Each row of a before or after table is a point. The points were changed in one or more steps. Then noise was added and the rows were shuffled. The steps act on how far a point lies along the listed directions, d1 being the first. Name the steps. A step turns or swaps two directions, mirrors them in a line or flattens them onto one, adds a multiple of one to another, or multiplies one. Angles are multiples of 10 degrees, from the lower direction toward the higher: turns from -170 to 170, lines from 10 to 170 but not 90. Use the fewest steps. Two steps may share a direction if one is a turn and the other turns, adds or multiplies; they go together, in the order done. Otherwise the lowest direction goes first.

Directions:
(1): -.35  .40
(2): .40 .35
Before (14 x 2):
0:  .52  .24
1: -.03  .50
2: -.06  .39
3:  .94  .12
4: -.05  .07
5:  .37 -.30
6:  .40  .24
7: -.06  .18
8: -.27 -.11
9:  .51 -.54
10:  .43 -.53
11:  .34 -.53
12:  .15 -.32
13:  .26 -.02
After, 14 rows:
0: -.36  .32
1:  .09  .21
2: -.95  .25
3: -.62 -.46
4: -.37 -.49
5: -.48 -.46
6: -.37 -.20
7: -.18 -.34
8:  .08  .52
9:  .04  .09
10:  .13  .42
11: -.47  .30
12:  .25 -.12
13: -.27  .02
Steps: swap d1 and d2

Directions:
(1):  .11 -.18 -.25  .81  .26 -.07
(2):  .10 -.44 -.01  .14 -.76  .18
(3): -.41 -.49 -.53 -.27  .12 -.24
(4):  .36  .05  .02 -.04 -.18 -.82
(5):  .48 -.57  .29 -.21  .38  .11
Before, 13 rows:
0:  .09  .94  .01  .00  .07 -.30
1:  .26 -.24  .09  .06  .51 -.37
2: -.03 -.21  .04  .01  .33  .04
3:  .09  .21 -.29 -.03 -.78 -.61
4:  .12  .25  .14 -.58 -.07  .20
5:  .20  .02  .27  .14  .23 -.19
6: -.42  .06 -.32  .10 -.26 -.17
7: -.60 -.14 -.34 -.29 -.51  .14
8: -.52 -.04 -.41 -.03  .70  .35
9:  .15 -.02  .10  .73 -.09  .08
10:  .10 -.05  .10 -.16 -.11  .24
11:  .06 -.57  .34 -.21  .67  .29
12:  .26 -.10 -.26  .67  .84 -.21
After:
0:  .16 -.61 -.47  .83 -.13 -.03
1: -.23 -.60 -.25  .18 -.10  .14
2:  .08  .33  .06  .20 -.74  .48
3: -.02 -.33 -.07  .03 -.02 -.19
4: -.08  .10 -.09 -.26  .03 -.15
5:  .03  .43  .27 -.03  .33  .89
6: -.03  .19 -.09 -.57 -.33 -.01
7: -.34 -.14 -.13  .19 -.16  .05
8:  .69 -.49  .11  .10 -.23 -.53
9: -.19  .22 -.15  .62  .19 -.14
10:  .33  .11  .42  .10  .21  .20
11: -.27 -.66 -.28 -.23 -.06 -.58
12:  .43  .18  .56 -.38  .37 -.06
Steps: turn d2 and d4 by -170 degrees; swap d3 and d5

Directions:
(1): -.21 -.50 -.12  .85  .34 -.10  .05  .00 -.20  .57  .01
(2):  .15  .24 -.53 -.26  .36 -.58  .49  .50 -.36  .06 -.03
(3):  .29  .59  .35  .36 -.05  .32  .61  .12  .26  .30 -.45
Before, 12 rows:
0: -.13  .00  .35  .08 -.28  .40 -.28 -.25  .30 -.28 -.01
1: -.02 -.02  .02 -.45 -.18  .14 -.17 -.04  .20 -.37  .27
2:  .05  .27 -.19 -.55  .09 -.15  .10  .27  .03 -.37  .06
3:  .33  .56  .03 -.36 -.29  .18  .32 -.03  .11 -.24 -.21
4: -.20 -.34  .11  .67  .15  .25  .28 -.18 -.06  .56 -.27
5: -.28 -.63  .09  .38 -.02 -.03 -.24 -.32 -.10  .11  .18
6:  .13  .26 -.04 -.09 -.07  .15  .11 -.15  .07 -.22  .06
7:  .22  .42  .78  .35 -.30  .38  .44 -.17  .23  .26 -.47
8:  .22  .24  .03 -.11 -.03 -.11  .30  .28 -.03  .00 -.08
9: -.03  .01  .58  .72 -.40  .60 -.22 -.41  .40  .15 -.24
10:  .21  .01 -.07  .94  .29  .13  .74  .17  .06  .64 -.18
11: -.16 -.70  .49  .41 -.28  .48 -.50 -.30  .11  .05  .16
After (12 x 11):
0: -.10 -.23  .44  .30 -.15  .07 -.06 -.27 -.05  .19 -.08
1:  .13  .13 -.18 -.38 -.21 -.03  .00 -.11 -.07 -.29  .02
2: -.18 -.27  .43  .72 -.33  .49 -.43 -.46  .28  .10 -.08
3:  .06 -.31 -.23  .91  .36 -.01  .50  .11 -.08  .59  .03
4:  .11  .02 -.06 -.11  .02 -.21  .14  .25 -.14 -.03  .04
5: -.17 -.07  .33  .07 -.25  .37 -.33 -.26  .27 -.28  .01
6:  .00  .05  .05 -.45 -.20  .16 -.10 -.04  .24 -.36  .22
7:  .08  .13 -.11 -.09 -.04  .08  .02 -.19  .01 -.23  .14
8: -.10 -.25  .27  .41 -.10  .13  .05 -.26  .07  .15 -.04
9:  .02  .22 -.21 -.55  .09 -.17  .07  .25  .03 -.37  .09
10: -.22 -.38  .09  .68  .17  .24  .23 -.22 -.08  .54 -.25
11: -.05 -.46  .60  .44 -.34  .59 -.30 -.25  .23  .09  .03
Steps: flatten d1 and d3 onto the line at 20 degrees

Directions:
(1): -.22 -.31 -.46 -.38  .11 -.16 -.32 -.32  .02  .09  .53  .71 -.27 -.30  .33 -.22  .49 -.23 -.39 -.69
(2): -.41 -.02 -.28 -.28  .62 -.21 -.50  .25 -.02 -.14 -.44  .21 -.26 -.25 -.35  .83  .14  .48 -.25  .46
Before, 11 rows:
0:  .17  .04  .24  .24 -.20  .01  .34  .00 -.04  .13  .00 -.41  .13  .13 -.05 -.24 -.10 -.13  .09  .11
1:  .21  .30  .41  .25 -.08  .04  .09  .26 -.03 -.04 -.34 -.37  .19  .29 -.21  .07 -.42  .36  .13  .40
2:  .26  .05 -.04  .06 -.38 -.07  .30 -.13 -.05  .05  .35  .17 -.01  .03  .22 -.51 -.01 -.26  .09 -.35
3:  .27  .13  .09  .25 -.12 -.11  .17 -.01  .01  .04 -.03 -.28  .22  .23 -.02 -.40 -.15 -.02  .21 -.09
4: -.18 -.04 -.23 -.09  .14 -.08 -.11 -.11 -.03 -.07  .06  .27 -.08 -.20  .03  .18  .21  .20 -.09 -.06
5:  .02  .22  .28  .23  .25  .05  .05  .38  .06 -.16 -.67 -.51  .06  .21 -.55  .45 -.40  .33  .25  .94
6:  .31  .14  .23  .28 -.53  .19  .47  .03  .04  .06  .06 -.33  .26  .20  .13 -.34 -.26 -.10  .20 -.03
7:  .27  .13  .04  .28 -.37  .08  .29 -.24 -.13  .06  .30  .01  .13  .16  .29 -.53  .01 -.13  .15 -.28
8: -.14  .14  .18  .28  .23  .03 -.01  .17  .05 -.11 -.52 -.40 -.07  .15 -.39  .48 -.27  .23  .03  .67
9:  .36  .25  .32  .26 -.28  .21  .34 -.14 -.04 -.02  .02 -.34  .39  .36 -.14 -.31 -.41  .02  .25  .10
10:  .10  .12  .26  .00 -.21  .15  .14  .02 -.14  .00 -.18 -.35  .06  .15 -.23  .04 -.32 -.11  .16  .16
After:
0: -.22 -.02  .01  .14  .26 -.04 -.15  .03  .07 -.05 -.35 -.13 -.20  .04 -.23  .39 -.08  .12 -.16  .40
1:  .38  .20  .21  .29 -.42  .02  .46  .04 -.06  .00  .04 -.18  .11  .21  .05 -.48 -.25 -.15  .30 -.03
2:  .49  .43  .55  .42 -.31  .29  .47 -.02 -.06 -.08 -.22 -.66  .50  .47 -.28 -.19 -.64  .09  .44  .42
3:  .14  .15  .30  .04 -.21  .19  .19  .02 -.15  .00 -.23 -.45  .08  .19 -.25  .06 -.38 -.08  .17  .27
4:  .26  .14  .36  .36 -.25  .06  .42  .13 -.06  .11 -.16 -.65  .21  .23 -.18 -.16 -.25 -.04  .21  .30
5:  .42  .34  .34  .48 -.42  .15  .48 -.01 -.13  .02  .00 -.42  .28  .33  .08 -.40 -.30  .06  .39  .13
6:  .22  .31  .40  .28 -.08  .03  .08  .22 -.06 -.06 -.31 -.36  .18  .28 -.19  .06 -.41  .37  .11  .38
7:  .44  .32  .49  .50 -.60  .31  .66  .16  .09  .00 -.26 -.71  .42  .35 -.06 -.20 -.53  .02  .44  .33
8: -.20 -.12 -.34 -.18  .19 -.10 -.20 -.17 -.03 -.05  .19  .44 -.13 -.26  .07  .10  .29  .10 -.19 -.22
9:  .35  .24  .23  .39 -.15 -.01  .28  .12 -.04  .01 -.26 -.52  .35  .30 -.12 -.29 -.35  .07  .35  .12
10: -.06  .06  .08  .07  .30 -.04 -.09  .22  .07 -.08 -.43 -.23 -.05  .09 -.42  .36 -.17  .24  .07  .67
Steps: add 1 times d2 to d1
